Each row is a point. Each copy is the shape, with its points in the same order, turned, moved and blurred by noise. Some copies are also mirrored. Which?

Shape:
array([[ 0.09,  0.20, -0.14],
       [-0.07, -0.41, -0.05],
       [-0.27, -0.10,  0.28],
       [-0.02, -0.30,  0.13],
       [ 0.24,  0.34, -0.45],
       [-0.58, -0.08,  0.19]])
Copy 1:
array([[ 0.17,  0.41,  0.12],
       [-0.04, -0.19, -0.07],
       [-0.37,  0.15,  0.08],
       [-0.17, -0.10,  0.11],
       [ 0.46,  0.49,  0.00],
       [-0.53,  0.22, -0.17]])
Copy 1 is: only turned
Copy 2:
array([[-0.14,  0.17, -0.17],
       [ 0.19, -0.39, -0.27],
       [ 0.18, -0.26,  0.21],
       [ 0.28, -0.25, -0.14],
       [-0.37,  0.35, -0.39],
       [-0.04, -0.44,  0.30]])
Copy 2 is: only turned

Shape:
array([[-0.05, -0.07, -0.26, -0.12],
       [-0.26,  0.08,  0.10, -0.18],
       [ 0.00,  0.23,  0.09, -0.01],
       [ 0.01,  0.11,  0.05,  0.48],
       [-0.03, -0.42,  0.08, -0.34],
       [-0.15,  0.73, -0.29,  0.11],
       [-0.16, -0.01,  0.07,  0.30],
       [-0.36,  0.26,  0.02, -0.45],
       [-0.38, -0.15, -0.16, -0.31],
       [ 0.44, -0.31,  0.07, -0.32]])
Copy 1:
array([[-0.06,  0.20, -0.27, -0.15],
       [-0.17,  0.16,  0.20, -0.11],
       [-0.31,  0.00, -0.05,  0.07],
       [-0.06, -0.03, -0.17,  0.54],
       [ 0.25, -0.03,  0.00, -0.41],
       [-0.76,  0.35, -0.18,  0.25],
       [ 0.03,  0.14, -0.04,  0.33],
       [-0.38,  0.29,  0.22, -0.31],
       [ 0.03,  0.40,  0.03, -0.32],
       [ 0.09, -0.39, -0.30, -0.38]])
Copy 1 is: mirrored
Copy 2:
array([[ 0.19, -0.05,  0.15, -0.07],
       [ 0.11, -0.27, -0.16, -0.25],
       [-0.17, -0.09, -0.20, -0.28],
       [-0.45, -0.06,  0.05,  0.09],
       [ 0.43, -0.18, -0.30,  0.24],
       [-0.39, -0.12,  0.23, -0.71],
       [-0.27, -0.24,  0.00,  0.08],
       [ 0.21, -0.32, -0.22, -0.53],
       [ 0.36, -0.47, -0.10, -0.11],
       [ 0.40,  0.31, -0.26,  0.19]])
Copy 2 is: mirrored
Copy 3:
array([[ 0.07, -0.02, -0.22, -0.11],
       [ 0.34, -0.20,  0.07, -0.03],
       [ 0.23,  0.08,  0.21, -0.07],
       [ 0.11,  0.35,  0.16,  0.33],
       [-0.14, -0.49, -0.07, -0.06],
       [ 0.69,  0.53,  0.03, -0.21],
       [ 0.15,  0.10,  0.08,  0.33],
       [ 0.56, -0.31,  0.00, -0.27],
       [ 0.30, -0.35, -0.32, -0.03],
       [-0.38, -0.24,  0.15, -0.30]])
Copy 3 is: mirrored

Shape:
array([[-0.08,  0.10, -0.20, -0.07, -0.26,  0.06],
       [ 0.38, -0.14,  0.03,  0.11,  0.15,  0.61],
       [ 0.34, -0.18, -0.27, -0.02,  0.04,  0.45],
       [ 0.35, -0.57, -0.34,  0.40,  0.27, -0.15],
       [ 0.04,  0.07,  0.26, -0.28, -0.38,  0.03],
       [ 0.11,  0.28,  0.13, -0.43, -0.39, -0.12],
       [ 0.15,  0.04, -0.02, -0.27,  0.01,  0.07],
       [ 0.19, -0.07, -0.16,  0.36,  0.44, -0.02],
       [ 0.39, -0.25, -0.34,  0.09,  0.40,  0.03],
       [-0.24, -0.04,  0.12, -0.38,  0.04,  0.02]])
Copy 1:
array([[-0.19, -0.20, -0.25,  0.13, -0.22, -0.17],
       [ 0.50, -0.05,  0.10,  0.05, -0.67,  0.04],
       [ 0.37, -0.25,  0.09, -0.04, -0.50, -0.20],
       [ 0.39,  0.06,  0.50,  0.27,  0.06, -0.54],
       [-0.43,  0.00, -0.09, -0.11, -0.36,  0.15],
       [-0.54,  0.01, -0.25, -0.28, -0.35, -0.10],
       [-0.02, -0.07, -0.09, -0.21, -0.28, -0.07],
       [ 0.48,  0.27, -0.03,  0.17, -0.04, -0.31],
       [ 0.52, -0.01,  0.19, -0.05, -0.09, -0.42],
       [-0.09, -0.07, -0.19, -0.18,  0.03,  0.23]])
Copy 1 is: only turned
Copy 2:
array([[ 0.09, -0.02,  0.03, -0.06, -0.18,  0.06],
       [ 0.60, -0.63, -0.30, -0.01, -0.14, -0.01],
       [ 0.59, -0.44, -0.09, -0.20, -0.05,  0.11],
       [ 0.71, -0.07, -0.31, -0.09,  0.62, -0.03],
       [ 0.19, -0.02,  0.16,  0.01, -0.44, -0.36],
       [ 0.01,  0.05,  0.23, -0.22, -0.43, -0.37],
       [ 0.17, -0.27,  0.10, -0.17, -0.10, -0.21],
       [ 0.27, -0.33, -0.42,  0.00,  0.44, -0.12],
       [ 0.47, -0.37, -0.20, -0.27,  0.43, -0.04],
       [ 0.05, -0.27,  0.39,  0.19,  0.00, -0.26]])
Copy 2 is: mirrored
Copy 3:
array([[-0.10,  0.01,  0.09, -0.01, -0.29, -0.13],
       [ 0.17, -0.44, -0.32, -0.05,  0.01,  0.40],
       [-0.10, -0.26, -0.42,  0.04, -0.11,  0.22],
       [ 0.24, -0.10, -0.65,  0.59,  0.11, -0.27],
       [-0.11, -0.09,  0.34, -0.25,  0.09, -0.13],
       [-0.20,  0.19,  0.38, -0.30,  0.11, -0.07],
       [-0.13,  0.01,  0.07,  0.05,  0.07,  0.12],
       [ 0.41,  0.04, -0.28,  0.47, -0.08,  0.13],
       [ 0.06,  0.03, -0.48,  0.46,  0.08,  0.15],
       [-0.20, -0.14,  0.46,  0.25,  0.03,  0.04]])
Copy 3 is: only turned
Copy 4:
array([[ 0.10, -0.09, -0.18, -0.06, -0.26,  0.16],
       [-0.20, -0.11,  0.20, -0.26,  0.19,  0.72],
       [ 0.08, -0.08, -0.07, -0.40,  0.17,  0.62],
       [-0.05,  0.10, -0.29, -0.35,  0.77,  0.10],
       [ 0.12, -0.19,  0.36,  0.03, -0.28,  0.03],
       [ 0.38, -0.23,  0.26,  0.20, -0.33,  0.00],
       [ 0.28,  0.06,  0.12,  0.01, -0.06,  0.29],
       [-0.12,  0.18, -0.24,  0.07,  0.47,  0.36],
       [ 0.18,  0.17, -0.18, -0.19,  0.57,  0.43],
       [ 0.19,  0.36,  0.19,  0.00, -0.28,  0.03]])
Copy 4 is: only turned

Shape:
array([[-0.04,  0.64, -0.26, -0.13, -0.21,  0.02, -0.03, -0.07],
       [ 0.18, -0.18, -0.13, -0.12,  0.15, -0.05, -0.25, -0.25],
       [ 0.27, -0.33,  0.08,  0.37, -0.15, -0.09, -0.14,  0.44],
       [-0.27, -0.27,  0.32,  0.00,  0.17,  0.11,  0.10, -0.07],
       [-0.09, -0.14, -0.22, -0.03, -0.04, -0.35,  0.28,  0.10],
       [ 0.28, -0.03, -0.06,  0.00,  0.04,  0.16,  0.03,  0.25],
       [-0.20, -0.36, -0.15,  0.09, -0.24,  0.17,  0.07, -0.18],
       [ 0.25,  0.12, -0.14,  0.14, -0.97, -0.14,  0.08, -0.14],
       [ 0.11, -0.34,  0.45, -0.09, -0.02, -0.15, -0.10,  0.62],
       [ 0.34, -0.25,  0.07, -0.04,  0.05,  0.10,  0.16, -0.03],
       [ 0.03,  1.10,  0.08,  0.11,  0.06, -0.08,  0.03, -0.27]])
Copy 1:
array([[ 0.57,  0.37, -0.01,  0.09,  0.38,  0.02,  0.25,  0.08],
       [-0.04, -0.10,  0.05, -0.09,  0.00,  0.09, -0.06, -0.20],
       [ 0.13, -0.51,  0.03,  0.25, -0.13, -0.11, -0.27,  0.50],
       [-0.36, -0.08,  0.15,  0.52,  0.03,  0.09,  0.16,  0.05],
       [-0.04, -0.22,  0.16,  0.03,  0.16, -0.36,  0.34,  0.23],
       [ 0.26, -0.20, -0.14,  0.28, -0.12, -0.16, -0.01,  0.05],
       [-0.09, -0.14,  0.37,  0.34,  0.30, -0.22, -0.15, -0.03],
       [ 0.74, -0.24,  0.73,  0.14,  0.33, -0.11, -0.01,  0.30],
       [-0.08, -0.24,  0.05,  0.41, -0.59, -0.09,  0.02,  0.58],
       [ 0.10, -0.39,  0.08,  0.27, -0.14, -0.07,  0.08, -0.17],
       [ 0.63,  0.30, -0.28,  0.18,  0.54,  0.54,  0.58,  0.10]])
Copy 1 is: only turned
Copy 2:
array([[ 0.38,  0.24,  0.18,  0.10, -0.28,  0.30, -0.18,  0.15],
       [ 0.06, -0.39,  0.22, -0.23,  0.00,  0.10,  0.25, -0.15],
       [-0.45, -0.20, -0.36,  0.24,  0.19,  0.11,  0.30, -0.01],
       [-0.12, -0.05,  0.03, -0.23,  0.30, -0.39, -0.07, -0.23],
       [ 0.10,  0.28, -0.09, -0.10,  0.15,  0.10,  0.39, -0.28],
       [ 0.05, -0.21, -0.31, -0.02,  0.08,  0.06,  0.11,  0.12],
       [ 0.01, -0.12, -0.13,  0.02, -0.09, -0.12,  0.04, -0.59],
       [ 0.10,  0.09, -0.01,  0.82, -0.50,  0.02,  0.27, -0.20],
       [-0.58,  0.03, -0.27, -0.14,  0.16, -0.27,  0.33,  0.27],
       [ 0.14, -0.31, -0.16,  0.01,  0.16, -0.19,  0.29, -0.01],
       [ 0.52,  0.26,  0.50,  0.29,  0.14,  0.29, -0.41,  0.45]])
Copy 2 is: mirrored
Copy 3:
array([[-0.02,  0.36, -0.41,  0.23, -0.28, -0.13,  0.11,  0.08],
       [ 0.03, -0.28,  0.10, -0.13, -0.04,  0.12,  0.28,  0.12],
       [-0.29, -0.36,  0.13,  0.24,  0.53, -0.15, -0.05, -0.25],
       [-0.27, -0.12,  0.24, -0.41, -0.06,  0.06, -0.12, -0.34],
       [ 0.00,  0.16, -0.09, -0.30,  0.37, -0.23,  0.10, -0.06],
       [ 0.06, -0.09, -0.01,  0.20,  0.20,  0.13,  0.01, -0.24],
       [-0.48, -0.05, -0.16, -0.30,  0.18,  0.21,  0.22, -0.14],
       [-0.53,  0.13, -0.41,  0.34,  0.18, -0.36,  0.70, -0.25],
       [-0.15, -0.04,  0.66,  0.16,  0.39, -0.18, -0.14, -0.38],
       [ 0.07, -0.23,  0.06, -0.06,  0.15,  0.12,  0.23, -0.38],
       [ 0.19,  0.17, -0.53,  0.23, -0.77, -0.49, -0.11, -0.02]])
Copy 3 is: only turned
